Each row of a before or after table is a point. The points were changed in one or more steps. Then noise was added and the rows were shuffled. The steps act on columns, c1 being the first. Name the steps. A step turns or swaps two columns, mirrors them in a line or flattens them onto one, adds a multiple of one to another, or multiplies or shifts one. Angles are multiples of 10 degrees, from the lower column toward the higher: turns from -170 to 170, lines from 10 to 170 but not 90. Use the fewest steps. Two steps may share a column if one is a turn and the other turns, adds or multiplies; they go together, in the order done. Otherwise the lowest column goes first.

Before (9 x 3)
[[-29 -37 -30]
 [-14 -21  -5]
 [ 14  -1  25]
 [-35 -36 -15]
 [ 29   8  14]
 [-47 -37 -12]
 [ 14 -43   2]
 [-29 -40  -4]
 [ 29  -2 -12]]
After (9 x 3)
[[-44 -21 -30]
 [-23 -14  -6]
 [-63 -23 -27]
 [-45 -30  -5]
 [ 13  -7  53]
 [ 28  -2  30]
 [ -1 -42   0]
 [-44 -24 -62]
 [ 22 -14 -22]]
Steps: turn c1 and c2 by -20 degrees; multiply c3 by 2

Before (10 x 8)
[[ 19  38  -1   7   7  29   4 -27]
 [ 43 -30 -32   1  28   9  19 -18]
 [-18  -4  29  -8 -12 -24 -15  25]
 [-18   4 -13   9  -7  25  10  37]
 [ 11  -3 -19  53 -17  22  -3  17]
 [  6 -12  14  11 -14  22   2 -27]
 [ -6 -24 -25  18  -5  16  18 -26]
 [ -7 -31  -6  47  39  30 -17  -1]
 [ 28  40   0  42  28 -34 -32 -21]
 [  9  15  29  22   6 -21  49  -1]]
After (10 x 8)
[[ -6 -10  84   4 -35  23  -9 -30]
 [ 11 -15  30  26  -3  51  11  13]
 [-18 -14   8  -9   9  26  35  17]
 [  9  17 -69  31 -33  -2  31 -37]
 [ 29 -20 -88  54  39   1 -35  11]
 [ 43 -12 105  -5   2   8  -1 -27]
 [ -7  11  75  16  52  52 -11  12]
 [  6  18   8  -6 -34  24 -20 -18]
 [ 19 -20 -81 -13 -13  27 -18 -20]
 [-18  27 -27  10  16 -23  10  28]]
Steps: turn c2 and c3 by -120 degrees; multiply c3 by 2.5; turn c4 and c6 by 40 degrees; turn c7 and c8 by -50 degrees; add 1 times c8 to c5

Before (11 x 14)
[[ 47  45 -15 -25  13   2  54 -21 -12 -42  -4  13  -8 -25]
 [ 24  20  -8  -9 -10  -7  27 -41   3 -22  23  -8 -31 -40]
 [  2 -35   7  44   3  41  34   3  -8   0 -20 -24  15  -7]
 [ 10 -27   6  65  36 -10  22  -1 -23 -13 -25  -3 -11  -5]
 [ 18  25  -9 -48  -7   4  20  -6 -44 -35  10  -2 -28 -32]
 [ 21 -14  10  29  -9 -22  37 -20 -29 -23 -14 -17  38  16]
 [ 25 -57  13  22  27  14  33 -27 -43  31 -26   5   8 -14]
 [ 28 -38  -2  47 -20  17  11  -5 -17   9 -20  25  -4  24]
 [-49  38 -49 -13  10   5 -19 -57  22 -37  12  34  20   6]
 [ 31  -8 -25 -52  -1  -4  12 -12  12 -15 -13  -6 -31   2]
 [-14  42 -18 -25  14  16 -45 -21  34   8  31  17   7  18]]
After (11 x 14)
[[-50  35 -51 -44 -25   5 -18 -59 -22 -50  -7  -6  17 -14]
 [ 30 -38  -4  64  -2  16  15 -11  10 -12  30  25  -1   3]
 [  9 -31   6 101 -13 -10  29   1  36  -6  11 -14 -15  23]
 [ 25  21  -7  28  17  -4  29 -39  -3 -11 -46 -22 -29   4]
 [ 51  44 -19  55 -10   1  52 -16  16 -38 -18 -21 -12  20]
 [ 21  25  -9 -15  15   9  17  -6  38 -21 -31 -28 -28  14]
 [ 22 -57  10  69 -33  14  33 -30  47  17   6  24   6  29]
 [ 36  -6 -24 -36   5  -6  11  -8 -10  -6  11 -17 -29  10]
 [ 20 -12  11  87  50 -21  33 -19  26  -1  21 -31  41   1]
 [-19  38 -15 -95 -51  17 -45 -19 -27  -9  -7  17   2 -41]
 [  4 -33  14  93 -62  44  33   2   8  18   8 -19  15  25]]
Steps: add 1.5 times c7 to c4; turn c5 and c9 by 160 degrees; add -1.5 times c6 to c5; turn c10 and c12 by 50 degrees; turn c11 and c14 by -130 degrees
